Rows are points. The ring and each string are closed loops that go straight from each point to the next, and from the last back to the first. Before rounding, they use only three directions, however many columns there are. How many times does the string pass through the ring? Passing back the other way cancels.
(in the rows, 128 means zero)

Ring (6 x 3):
[[133 135 167]
 [118  83 185]
 [ 83  90 138]
 [ 85 114  95]
 [121 136  78]
 [135 152 124]]
String (30 x 3):
[[ 55 107  90]
 [ 57 114 117]
 [ 84 119 133]
 [110 104 133]
 [ 98  72 143]
 [105  72 146]
 [101 103 142]
 [ 88 113 146]
 [ 76  96 153]
 [ 77  72 150]
 [ 81  62 138]
 [ 97  85 127]
 [100 109 126]
 [ 79 125 117]
 [ 66 134  98]
 [ 91 133 116]
 [110 115 104]
 [126 105  78]
 [131 120  37]
 [121 144  44]
 [103 155  84]
 [111 130 113]
 [125 120 101]
 [142 121  57]
 [137 126  40]
 [107 143  54]
 [ 89 146 101]
 [107 122 125]
 [113  98  92]
 [ 85  96  74]]
Times through: 2
String (17 x 3):
[[114 138 122]
 [133 119 113]
 [160 144  68]
 [136 172  83]
 [118 160 118]
 [129 116 131]
 [144 120 147]
 [118 123 149]
 [121 124 201]
 [149  72 219]
 [147  66 196]
 [122 104 147]
 [105 129 177]
 [125 133 195]
 [152 126 170]
 [136 121 136]
 [111 136 131]]
Times through: 1

Ring (9 x 8):
[[170 125 145 136 119 123 157  98]
 [176 146 136 167 168 135 155 129]
 [143 161 120 171 204 143 135 165]
 [126 158 111 158 207 132 123 174]
 [113 136  98 122 185  91 108 169]
 [106 112  98  87 144  62 104 146]
 [ 96 101 113  65 100  69 108 117]
 [ 99 105 137  70  71 102 125  90]
 [135 114 148 100  83 118 145  84]]
String (24 x 8):
[[217 146 125 193 202 115 164 143]
 [174 133 128 150 159 111 149 127]
 [128 144 137 137 144 144 139 126]
 [137 150 149 150 140 165 150 118]
 [132 137 135 131 139 133 138 123]
 [185 126 133 146 144 106 156 113]
 [161 133 132 142 147 118 146 122]
 [187 130 126 153 161 102 152 126]
 [176 140 125 160 175 115 148 137]
 [134 147 126 146 168 134 134 144]
 [104 157 128 142 170 154 125 151]
 [143 131 115 131 164  99 129 143]
 [135 143  94 144 211  90 114 181]
 [126 133  85 127 205  69 105 182]
 [136 122 109 116 155  83 122 141]
 [100 135 116 112 151 114 115 145]
 [ 87 128  94  98 169  82  96 167]
 [111 118  83  99 179  52  97 171]
 [ 98 131  83 109 195  71  93 184]
 [ 93 145 112 122 172 123 110 161]
 [129 133 116 125 159 105 125 143]
 [157 137 105 148 194  91 128 161]
 [152 172 112 190 236 144 133 185]
 [152 173 127 191 215 165 144 167]]
Times through: 0
String (22 x 8):
[[131 103 116  88 114  68 123 115]
 [107  77 122  39  53  47 116  82]
 [ 74 102 143  50  48 110 119  80]
 [ 82 123 146  83  81 139 126  97]
 [118 122 136 104 108 119 133 107]
 [153 113 132 111 112  95 142 102]
 [190 106 153 121  85 103 168  70]
 [202 119 154 145 108 120 174  80]
 [147 147 151 150 136 161 154 112]
 [134 132 127 126 143 117 133 128]
 [165 135 127 148 161 114 145 131]
 [214 161 125 209 223 133 163 157]
 [163 180 123 206 236 165 145 178]
 [114 186 121 186 229 181 127 187]
 [102 161 121 147 186 152 120 164]
 [104 152 117 136 178 135 118 160]
 [125 131 119 121 150 109 125 137]
 [138 122 103 117 164  75 119 148]
 [137 102  76  94 175  17 100 164]
 [103 103  87  74 146  38  95 152]
 [ 85 124 116  88 127 103 108 135]
 [115 122 121 104 130 101 122 127]]
Times through: 4

Ring (7 x 11):
[[118 179 148 191  88 164 160 106  84 139 123]
 [106 142 165 150 111 147 156 137 111 148 127]
 [108  99 173 100 141 137 140 178 144 146 131]
 [117  74 152  72 164 131 108 187 172 131 125]
 [131 102 116 104 151 141  90 146 160 113 114]
 [146 147 106 155 119 164 106 118 122 107 113]
 [150 192 118 208  83 185 142  97  77 116 117]]
String (27 x 11):
[[ 94  99 117  97 157 110  84 116 175 125 109]
 [111  82 106  78 171 115  66 134 189 113 107]
 [169 105 110 110 146 171  92 172 148  97 118]
 [170 139 118 149 120 184 117 155 116 104 121]
 [180 167 104 182 101 197 120 130  95  97 117]
 [155 166 121 178 100 182 133 125  96 113 120]
 [122 153 121 161 114 151 121 105 118 123 114]
 [110 167 111 175 107 143 117  75 115 124 109]
 [144 215 121 233  66 188 156  78  58 122 117]
 [171 223 143 246  51 219 187 115  32 124 130]
 [141 164 142 177  97 176 150 132  92 128 125]
 [119 158 132 167 108 153 133 108 110 130 118]
 [100 177 117 185 100 140 126  64 107 131 109]
 [147 219 126 238  61 194 165  82  51 124 120]
 [180 220 134 243  55 223 178 118  36 116 128]
 [157 179 130 194  88 190 149 125  80 118 123]
 [117 147 119 153 119 144 115 103 126 123 113]
 [119 154  95 160 120 141  95  79 130 112 104]
 [113 132 117 136 131 136 105 109 140 122 112]
 [150 131 130 139 124 169 122 153 123 116 122]
 [157 105 125 110 143 166 105 175 144 108 122]
 [133 116 135 121 135 152 117 154 138 122 121]
 [103 116 126 117 142 125 103 120 153 128 113]
 [101  74 126  70 172 111  80 149 189 124 113]
 [132  46 145  41 184 133  89 215 193 120 125]
 [147  87 150  90 151 159 118 201 151 122 129]
 [120 108 134 110 143 139 109 149 150 125 119]]
Times through: 4
String (25 x 11):
[[119 105 148 107 142 141 121 162 146 132 124]
 [130  88 176  91 145 153 142 209 143 140 136]
 [100 115 141 116 139 127 116 131 148 136 118]
 [ 83 104 148 103 146 112 116 131 159 144 118]
 [ 87 108 154 108 142 118 124 136 152 146 121]
 [102 122 141 125 133 131 120 127 141 136 118]
 [129 117 174 124 125 161 155 184 120 142 135]
 [139  90 210  95 134 170 177 246 123 153 150]
 [ 91  72 171  69 163 115 122 181 172 149 128]
 [ 88  86 144  82 161 109 102 145 175 138 117]
 [134  45 174  42 177 142 117 242 180 133 136]
 [152  46 158  44 179 152 105 244 181 119 133]
 [119  61 117  56 182 118  67 166 198 113 113]
 [105 114 116 115 145 124  93 115 159 123 110]
 [143 129 127 136 127 162 117 146 128 116 120]
 [165 142 113 152 119 180 114 144 117 103 119]
 [159 154  90 163 117 173  97 110 120  96 109]
 [113 140  95 145 131 132  87  82 144 113 103]
 [117 135 120 140 127 141 109 112 135 122 113]
 [170 148 124 160 111 190 129 154 104 108 123]
 [123 131 125 136 129 145 112 125 135 122 116]
 [103 116 112 117 145 121  89 106 160 122 108]
 [130  75 111  72 172 130  71 162 186 108 113]
 [107  63 124  58 180 112  74 161 197 121 114]
 [ 98  92 132  90 158 115  95 138 172 130 115]]
Times through: 2

Ring (6 x 14):
[[107 163 131 141 114 176 104 100 134 122 154 127 134 125]
 [150 156 144 113 138 183 142  96 147 103 120 154 108 152]
 [211 166 162  81 146 171 139  77 152 114 112 176 105 150]
 [184 128 142 101 150 140 162 113 129 134 126 130 122 128]
 [ 83  94 102 162 135 125 165 161 102 146 159  62 148 103]
 [ 82 131 112 161 116 143 119 132 111 145 171  82 153 100]]
String (30 x 14):
[[119 136 125 137 128 152 134 120 123 133 150 109 136 118]
 [ 74  90 101 164 142 140 184 166 109 128 144  69 134 122]
 [ 37  73  84 188 135 124 182 188  93 142 163  34 151 102]
 [ 24  73  78 198 125 113 166 191  84 157 181  18 166  85]
 [115 153 125 144 107 138  89 108 114 160 181  98 161  89]
 [ 71 124 104 171 109 127 111 141 100 162 188  62 168  82]
 [ 16  77  78 202 124 121 164 190  87 150 179  22 163  90]
 [ 59 134 104 176 103 138 100 135 103 156 190  67 168  85]
 [136 197 144 130  92 161  44  68 130 154 184 135 159  94]
 [151 182 146 119 110 164  79  76 135 140 161 143 142 112]
 [ 85 114 111 155 135 155 161 144 119 122 143  91 130 127]
 [104 118 118 144 139 155 163 137 123 121 137 102 126 131]
 [ 74 113 110 158 139 170 171 147 126 106 133  97 119 142]
 [ 69 115 112 157 145 188 185 146 136  85 116 110 104 162]
 [163 187 156 104 126 197 108  69 157 102 125 177 108 153]
 [192 198 165  91 121 183  87  54 154 120 136 182 119 137]
 [151 148 140 116 137 167 141 103 138 118 129 139 118 138]
 [131 117 128 125 154 167 187 132 136 102 111 125 105 154]
 [156 129 140 109 159 178 187 117 147  92  98 149  93 167]
 [138 120 131 122 154 167 184 128 137 103 111 129 105 154]
 [156 152 142 114 134 164 133  99 137 122 133 140 122 134]
 [200 197 167  87 124 183  92  53 156 119 131 185 116 140]
 [172 176 157  98 139 200 133  75 161  91 108 182  96 167]
 [192 214 170  90 114 195  71  41 161 115 136 194 117 141]
 [176 190 157 103 116 172  83  64 145 131 148 163 131 124]
 [106 125 121 142 137 162 156 130 127 117 136 109 124 134]
 [ 53 119 105 171 128 170 153 146 122 111 146  88 129 133]
 [ 92 128 117 152 128 159 143 132 122 124 148  99 133 124]
 [128 149 132 132 124 158 121 107 128 132 150 121 135 120]
 [136 182 141 129 103 160  69  80 130 147 173 131 151 102]]
Times through: 2

Ring (10 x 14):
[[139 121 149 119 106 121 160 107 159 163 115 146  58  90]
 [134 128 141 113 118 114 150 113 177 185 112 143  58 115]
 [124 132 130 123 118 114 135 127 170 178 129 141  85 122]
 [116 137 114 140 115 119 112 146 148 156 158 137 131 129]
 [122 140 100 148 108 128  94 154 122 131 179 131 162 136]
 [136 138  96 148  99 136  91 148 101 108 186 128 170 131]
 [139 134 102 153  91 141  98 145  89  94 188 130 171 115]
 [135 126 115 161  84 143 112 142  83  83 187 136 166  88]
 [129 118 137 158  84 138 138 131 101  96 167 145 134  65]
 [135 118 148 135  96 127 156 114 137 136 133 147  83  75]]
String (26 x 14):
[[139 131 118 136 101 131 120 131 123 129 157 135 124 113]
 [154 132 112 133  95 138 114 125 107 113 161 131 129 116]
 [137 122 118 168  75 148 115 141  67  63 194 137 174  72]
 [121 115 133 181  71 146 130 144  69  59 194 146 173  44]
 [103 112 143 189  74 140 139 150  82  70 191 152 170  33]
 [121 125 129 154  95 130 129 139 119 119 165 143 135  86]
 [132 125 133 139  99 128 137 126 131 133 148 142 108  93]
 [160 126 141 101 110 122 155  95 163 171 104 139  42 112]
 [155 119 162  96 112 116 180  85 183 189  83 148   7  93]
 [127 119 152 131 104 120 160 116 155 156 124 149  72  80]
 [123 122 141 142 101 124 145 127 141 141 142 146 100  84]
 [140 127 134 125 105 124 141 117 145 151 132 140  86 105]
 [164 124 148  94 111 120 165  87 170 179  93 141  24 108]
 [153 120 150 112 102 125 164  97 152 156 110 144  48  88]
 [122 109 159 161  81 135 164 122 110 101 152 154 108  35]
 [106 111 146 188  72 142 143 147  80  67 190 152 166  28]
 [119 123 127 165  88 136 125 144 101  98 179 143 154  76]
 [136 128 121 146  94 135 122 133 110 113 165 137 135  98]
 [155 131 107 142  88 143 107 130  88  93 176 130 149 110]
 [154 136  91 153  85 149  86 143  67  73 199 124 186 121]
 [129 135  95 168  88 144  87 158  75  78 207 130 201 111]
 [119 130 113 162  94 134 109 151 104 105 185 137 167 100]
 [141 135 107 138 101 133 107 136 115 122 167 131 141 125]
 [156 142  90 131 102 138  88 137 104 115 175 123 154 148]
 [142 140  86 153  94 143  79 152  82  89 200 124 191 134]
 [122 132 104 170  89 140  96 158  84  85 201 134 192 102]]
Times through: 5
